Every row gives one point. To make a cloud, some directions were put in groups of two or more. Within a group, all points are equally far from the middle, so they leave a hole (a ring in 2 directions, a hollow ball in 3). The other directions are filled evenly. Then the cloud was stretched, turned, moved and blurred a little. How many holes are there, and how many directions does each take, smallest first?

Cloud, 20 rows:
[[ 47 -55 -22]
 [ 29 -63   5]
 [ 34 -65 -19]
 [ 75  23 -58]
 [-54  22 -21]
 [-16  41   4]
 [ 44  13  13]
 [-41  26 -51]
 [-46 -71   0]
 [ 13  69 -25]
 [ 54  43 -74]
 [-66 -33 -14]
 [-20  54 -51]
 [-43  31 -45]
 [  1  40   9]
 [ -4  -4  30]
 [ 43  41 -79]
 [ 35 -23 -71]
 [ 56  30 -76]
 [-66 -36 -14]]
Holes: 1 (3)

Cloud (56 x 6):
[[-13  32 -29  13 -29 -26]
 [ 21 -11 -17  40  -9  -3]
 [ 38 -30 -19  -9  63  25]
 [  9  44 -12 -13  54  20]
 [-84  -7 -24   0 -10 -28]
 [ -4   6   1 -20 -14 -50]
 [-21  -2 -30  39 -22 -50]
 [-29  -5  -8  38  23  58]
 [-12 -35   9   7  64  -4]
 [-32  41 -38  27 -25  20]
 [ 21  58  35 -40  22  39]
 [  9  38  48 -25  17  31]
 [-12  25 -26 -59   2  28]
 [ 25  84  43 -29  19  14]
 [-26  -3  44 -37  43 -33]
 [ 31  13 -31  63  16  23]
 [-19  67 -19   6   7  24]
 [  8  14 -49  26  34  50]
 [-19  46 -11  31  15 -45]
 [-25  40 -21 -28   7  -2]
 [-54 -23  -6 -35  33  -2]
 [ 23  18   3  14  39  95]
 [ 18  65   6   0   0 -42]
 [-79 -76  21 -39  31 -39]
 [  0   8   8 -47  12  72]
 [ -1   3  24  59   4 -33]
 [-57  -1 -18   1  21  31]
 [-30 -41  11 -47   0  -9]
 [ 11  86  47  -6   2 -21]
 [ -9 -18   5 -52   8 -10]
 [ 13 -18 -13  -5  74  -6]
 [-60 -16 -40  -7 -16 -64]
 [-18 -27 -55  10 -46 -33]
 [ -3  68 -23 -27  16  48]
 [-21  13 -47  -1  -4 -41]
 [-63 -20   8 -44   1 -79]
 [ 18  48 -20  13  57  46]
 [-30 -34 -14 -53  24  32]
 [  9  29  10  21  -3 -78]
 [-38 -60   2 -48  29 -15]
 [-50  41   2  -3   7 -34]
 [ 37  93 -26 -11  -5  19]
 [-27 -29  29  21  57   2]
 [-56  -9  46 -37  -5 -50]
 [-22  74  44 -26  22 -21]
 [  9  70 -18  51  -5   6]
 [-29 -82 -16 -27  21  16]
 [ 10  24  61   2  29  10]
 [-12  37 -37  -4 -16 -19]
 [ 12  47  -2 -11   8 -59]
 [-71  -8 -12  54 -29  -9]
 [-40 -30  18 -38 -12 -63]
 [ -2 -11  -1  10 -23  61]
 [ 51  76  27  -8  -1  47]
 [-10   8 -36  26 -20 -53]
 [-24 -48  36 -14  21 -40]]
Holes: 1 (3)
